Rows are points. To make a cloud, some directions were put in groups of two or more. Within a group, all points are equally far from the middle, so they leave a hole (a ring in 2 directions, a hollow ball in 3). The other directions are filled evenly. Then the cloud was stretched, turned, moved and blurred a little. Count the holes, and give their numbers of directions, smallest first.

Cloud:
[[103 -11  94]
 [-25  14 -47]
 [-15 -67   0]
 [  0 -16 -57]
 [ 39  20 -39]
 [ -1   2  59]
 [ 58 -72 -17]
 [-30 -52  31]
 [-68  16 -14]
 [ 14  18  45]
 [ 74 -34  35]
 [ 35 -11  57]
 [ 19  14  54]
 [ 27  -4 -14]
 [-28 -18  82]
 [ 57  45 -49]
 [ 43  12  41]
 [ -3 -34 -17]
 [  9 -10  87]
 [ 71   5 -31]]
Holes: 0

Cloud:
[[-38 -19  55  69]
 [ 38 -58  -3  83]
 [-25  71  40 -20]
 [-53  46  67 -17]
 [-49   6  65  49]
 [-35 -11  16  92]
 [ 27  25  46 -54]
 [ 14 -57  50  73]
 [ 47 -34  32 -32]
 [ -8  -3  74 -61]
 [-17  20 -56  15]
 [ 63 -35  -4  12]
 [  6 -72 -23  10]
 [-60 -43  14 -36]
 [ 17 -82   4  28]
 [ 56 -11 -29  29]
 [ 16  59   0 -21]
 [ -7  57  26  45]
 [ 26  24  55 -51]
 [-10 -29 -49  69]
 [ 51 -13  38  75]
 [ 14  39  51  55]
 [-29  62  -3 -46]
 [-48 -15   5  84]
 [ 42  43  -1   1]
 [ 28  50 -15  17]
 [-64 -54   1   9]]
Holes: 1 (4)

Cloud, 30 rows:
[[  49  -51   -4    6]
 [   8    1  -16   48]
 [ -28   25   18  -60]
 [   0   92    6   19]
 [   9  -22   13   21]
 [  27  -27    1 -113]
 [   2  -26   30   -9]
 [  30  -96   14  -71]
 [ -20  -38   30  -87]
 [   8   -8  -51  -19]
 [  37  -73   33  -91]
 [  43   55  -10    0]
 [ -11   -5   -6 -103]
 [  35  -32   42  -30]
 [  73  -16   -8   54]
 [  29  -70   13  -33]
 [  81  -11   -1   65]
 [  49   49   15  -13]
 [  96   33  -25   21]
 [ -14   14  -40   34]
 [  20    5   34  -50]
 [  -2   69   -2  -10]
 [  35  -30   -2 -115]
 [  31  -96    8  -66]
 [  22  -36  -30    5]
 [ -20  -32   31  -46]
 [ -31   13   -9  -87]
 [ -30   20   38  -33]
 [  11    1  -24  -80]
 [  11    7   39  -41]]
Holes: 1 (2)

Cloud:
[[  37    4  -33   48   20   90]
 [  -6   -3  -58  -49   58   79]
 [ -13  -28   31   10 -101  -31]
 [  -8   16   16  -66  -58   74]
 [  -7   -5   21  -64   35   84]
 [ -22  -43  -71   81   -7  -19]
 [ -39    0  -93   82   36   11]
 [  -5  -61   24  -17    7   12]
 [ -74   28  -50   63  -56   61]
 [ -85   -1  -66   44  -39   -1]
 [ -30   72   44   26    9   94]
 [   4   56   14  -71   41   78]
 [  -2  -75  -31   25   35  -16]
 [ -70    5   16   21  -30   33]
 [  27    8   40  -46   -5  -19]
 [   5   48  -25  -61   17   49]
 [ -39   32  -26  -29   72   39]
 [ -59   -1  -17  -34   -8   93]
 [  62   32   57  -27  -40   33]
 [  -9   56  -16    6  -40   33]
 [  40  -76  -26  -48  -74   57]
 [ -74  -45  -49   -2   37   60]
 [ -41   42   23  -48   -8   46]
 [ -84    5   13  -15   -4   69]
 [  56   -7  -39   -8  -34   -2]
 [   7   32  -47  -44   58   16]
 [  10   23  -38   41   -7   24]
 [   7   23  -59   14   51    9]
 [ -22  -78   10   -8   31  -40]
 [  43   26   -9   22   32   -3]
 [  20  -99  -18  -50  -25   54]
 [  16    0  -80   38   -3  -24]
 [  18  -52   -2  -69   55   40]
 [   1   49   78   36   40   73]
 [ -27  -76   -4  -14   24   -8]
 [  24   67   38  -27    6   43]
 [  28   83   13   -2   56  -10]
 [  45   37  -35  -15  -43   28]
 [  -5   29   44   44   35   72]
 [  14  -27  -20   56   23   68]
 [ -34  -72   28  -24   -4    0]
 [  -1  -43   60  -45  -15   36]
 [ -31    7 -110  -52   -5  -11]
 [ -41  -19   33   10  -75  -13]
 [  19  -36  -46  -43  -33  -33]
 [  -2  -27   -3  -45   32  -15]
 [ -36  -49  -69  -16   51   44]
 [  39   56  -20   25   54   46]
 [ -61   34   29   26  -33   69]
 [ -13  -43   45   29  -72  -28]
 [  -3  -64   38  -39   -8    7]
 [  20   10  -91   32  -26  -29]
 [ -30   37   -8   49  -78   23]]
Holes: 0

Cloud:
[[  -6   20  -28   51  -33  -21  -38   72]
 [ -32   82   77    7  -24   -1   22  -57]
 [  21   60   15   -4  -29   19   77   85]
 [ -61  -12    6   18   63  -41   -6   20]
 [ -21  -37  -20  -56   57   18   49  -47]
 [  17  -52   29  -24  -61   40   62   50]
 [ -11  -64   31   72  -12   48  -15   41]
 [  19   27   28  -89   73   60   12   48]
 [   0  -44   -9   39  -40   -5   -8  -89]
 [  51  -51   69  -66  -11   40   63   63]
 [ -31    7  -13   10   77   31  -52  -38]
 [   1  -45   40   47  -40   53  -15   46]
 [   2   43   41  -25  -14  -16   18  -88]
 [  65  -41   66    8   65   54    9   -8]
 [ -45    6  -58    8  -25   21  -22   34]
 [ -28   34  -14   29  -36  -13   54   34]
 [   9    3  -43   36   72   -2  -42  -24]
 [ -16  -38   36   13  -19  -56  -50   42]
 [  -7  -33   55   48   76   39   84    6]
 [ -19   50   54    9   55    4   -5  -79]
 [  12  -22   61   11   63   -8   84    6]
 [  -4   -2   68  -51  -75   18   38   47]
 [ -78   32  -44   34   17   -8  -37  -11]
 [ -33   22   75    4  -62   19   28   10]
 [  14   11    7   64    6  -47    0  -61]
 [  42  -91  -17  -39    3   34  -31  -63]
 [ -51   51    6  -88  -52   -1   12   15]
 [  86  -57   -8  -14   14   54   51  -48]
 [  -1   -4  -10   37  107   76   36   16]
 [  34  -48    7    4    6   39  -70    7]
 [ -39  -30   62   10  -22   27  -21   66]
 [  -6   44  -51   -1    7  -21   53  -36]
 [ -50   98   85    4    4    6  -22  -10]
 [   7   12   41  -73   -6  -12    5  -63]
 [  44   32   -8   42   85   52   20   52]
 [  19   79  -27   31  -24   16   35   28]
 [  -4  -28   -8  -57  -25   -6  -97  -19]
 [  11   16   53  -32    5  -62   78   22]
 [  21   36  -36   23   18   34   39  -65]
 [ -21  -20    4   -3 -106  -30    5   57]
 [   1  -63  -39  -26   93   18    7    6]
 [  11  -57  -51  -27   -7  -25  -83  -45]
 [  -4  -19   48  -51   57   26   22  -75]
 [ -45  -32  -29  -37   -1  -19  -38 -111]
 [ -17  -39    8  -37   98   48   52  -56]
 [  11  -37    9  -11  -30   66   67   74]
 [  -7  -26   -3  -89   -5   63  -57    9]
 [ -38  -38   68   35   15   61    5  -56]
 [  62   10  -30  -64   18   20   -2   -5]
 [  48    8   68  -45  -64   22   62   34]
 [  12  -17   33  -67  -78   -7  -21  -23]
 [   4    5   29  -67  -76   25  -14  -35]
 [  23    8   89  -74  -21   24   44   89]
 [  40    9   46   52   57   13   -4  -34]
 [  73    9   -7  -22  -18   43  -13   48]
 [ -23   25   46   21  -73  -30   53   11]
 [  -1  -22   35  -61  -64  -25   36   64]
 [   0  -33    8  -98   49   60   -1   46]
 [ -62   40   -4    3   28   29  -50  -12]
 [  16   -9   -8  -43   35   61  -62    7]
 [   9   -8   68  -71  -27   45   52  -44]
 [  -1   22   60   22  -39    6  -52   39]
 [   0    7   27   -6   17   -3  114    6]
 [  -3   18   81  -94  -39   56   19   39]
 [ -11   73   13  -30   11   63  -28   13]
 [  51   -3  -22   24   92   46    6   41]
 [  56    7  -15  -35   21   21  114   21]
 [  14  -48   71  -33   48   32  -17  -19]
 [ -22   22  -46   55   52   17  -14  -55]
 [  15   38   82  -84  -16   90   67  -11]
 [  40  -19  -29   66   99   59   18  -35]
 [ -62  -18   -8   10   50   62   10  -39]
 [  20  -74    6   52   35   18  -18  -79]
 [  17   38   -4  -64   -6   58   38  -56]
 [ -70  -33   28  -23  -10   18  -37   68]
 [  16   -2  -37   39  -39   16   49    6]
 [ -50   14    3  -30   54   -8  -74  -19]
 [ -58  -25   21    3   23  -31  -31   67]
 [ -21  -33   12   31  -68  -31  -90   45]
 [  13   18  -30   18  -19  -12   78    3]
 [ -44    1   21  -89  -46   39   13    8]
 [ -16  -29  -42  -53  -15   87    3    1]
 [  32   15  -38  -53   -8   53  -28   35]
 [   3   69   41   42   27  -28  -55  -27]
 [ -16  -31   16  -58  -62  -42    8   75]
 [ -30   31  -19  -12   13   31   13  -81]
 [   2   12   52  -84   31  -21   46   63]
 [  38   37  -13   18  -64    4   33  -16]]
Holes: 2 (3, 3)
